Each row of a before or after table is a point. One or more steps were done to the points. Then noise was added and the rows were shuffled. The steps act on how far a point lies along the listed directions, d1 being the first. What was done? A step turns or swaps two directions, mirrors them in a line or flattens them onto one, adds a multiple of one to another, or multiplies one. Angles are multiples of 10 degrees, from the lower direction toward the higher: turns from -170 to 170, lines from 10 to 170 but not 90. Use the fewest steps. Two steps may share a direction if one is a turn and the other turns, adds or multiplies; they go together, in the order done. Otherwise the lowest direction goes first.
In the rows, zero is written as 128.

Directions:
(1): [178 162]
(2): [162  78]
Before (9 x 2)
[[175 179]
 [ 82  80]
 [179 139]
 [ 33 159]
 [137 123]
 [189 132]
 [125 143]
 [192 129]
 [150 143]]
After (9 x 2)
[[160  72]
 [127 145]
 [ 67 144]
 [108 150]
 [ 86 192]
 [118 123]
 [ 81 145]
 [ 67 145]
 [231 144]]
Steps: mirror d1 and d2 in the line at 130 degrees

Directions:
(1): [ 55 128 157  94]
(2): [167 151 195 100]
(3): [146 127  87  55]
(4): [117 211 109 135]
Before (12 x 4)
[[144 125 116 163]
 [ 93 113 233 165]
 [153 106  67 124]
 [105  76 183 112]
 [173  77 144 168]
 [131 103 207 157]
 [118 102  61 113]
 [108 132 162 175]
 [134 166 162 215]
 [ 59 154  89  80]
 [ 97  99 139 196]
 [ 57 196 168 114]]
After (12 x 4)
[[179 140  54 143]
 [170 100  97 126]
 [174 112  48  69]
 [101 131  86  46]
 [ 84 109  69  91]
 [ 85 124 173 153]
 [119 115  79  88]
 [101 112 150  81]
 [138 133 101 213]
 [162 114  93  65]
 [ 83 122 150 180]
 [ 95 128 138 105]]
Steps: turn d2 and d3 by 150 degrees; turn d1 and d2 by -150 degrees; multiply d4 by 0.4

Directions:
(1): [116  95  82  96  71 209 151 137]
(2): [152  92  63 163 203 154  97 139]
(3): [138 195  98 210  83 139 123 148]
Before (12 x 8)
[[ 80 200 142 155  14 125 168 163]
 [113 147 127 112 106 112 143 117]
 [114 170 127 148  66 126 120 138]
 [140 161 135 158 181  85  98 138]
 [124 181 141 149  58 143 140 155]
 [129 116 147  93 146 107 121 127]
 [135 115 139 110 149  99 132 125]
 [110 129 199  51 149  76 150 141]
 [133  46 154  77 161 133 113 105]
 [120  54 199  82 191  76 103  74]
 [132 154 149 124  72 116 144 146]
 [137 151 138 157 163 106  97 144]]
After (12 x 8)
[[132 168 169 134 156  66 116 134]
 [104  84 140  76 140 130 115 111]
 [144  76 122  81 151 124 134 145]
 [150 148  96 204 100 155  94 138]
 [137 141 107 146 147 124 104 144]
 [122  72 150  53 155 140 134 136]
 [ 86  31 132  25 174 129 149 139]
 [147 141  94 160 200 124 110 168]
 [153 154 115 246 147 111  75 117]
 [140 137 115 148 131 107 130 135]
 [124 156 165 125 146  98 115 141]
 [126 118 102 110 144 118 135 120]]
Steps: turn d2 and d3 by 140 degrees; multiply d2 by 0.7

Directions:
(1): [120 198  16 118 138 152 120 119 132 133 170]
(2): [179 131 113  73 172 161 146 153 199 108  57]
(3): [155 115 116 239 161 176  81 159 135 136 110]
(4): [139 137 144  75 145 105  15 156 124 179 137]
(5): [155 122 164  96 188 203 126  96  71  94 179]
Before (10 x 11)
[[118 180  33 198 126 208 187 112 139  82 121]
 [143 116 206  60 100  99 126 124 171 139  51]
 [140 135  87  85 105 111 229  99 139  57 122]
 [199  73 179 111 180 151 112 162 143 124  33]
 [126 132  97 126 141 119 120 139 147 132 139]
 [172 187  79  63 167 159 130 139 156 126 121]
 [ 77 101 227  24  67  76 167  66  50 133 225]
 [153  83 195 208 103 169 195 127 153  54  72]
 [143 119 140 106 139 157 116 165 174 115  66]
 [164 103 154 124 141 121 111 170 145 136  59]]
After (10 x 11)
[[166 104 155 133 135 117 112 164 132 139  73]
 [133 118 204  63  96  92 122 118 166 148  60]
 [113 180  33 198 132 213 181 112 140  84 132]
 [120 133  97 132 148 113 117 137 147 130 138]
 [141 134  89  86 104 106 227  97 132  59 131]
 [151  74 190 212  96 164 187 124 149  50  72]
 [ 85 104 228   7  79  80 168  74  70 120 206]
 [164 184  82  76 154 156 129 138 135 132 130]
 [140 116 144 109 132 152 114 166 167 120  71]
 [192  70 186 126 172 141 103 156 127 128  46]]
Steps: multiply d2 by 0.7
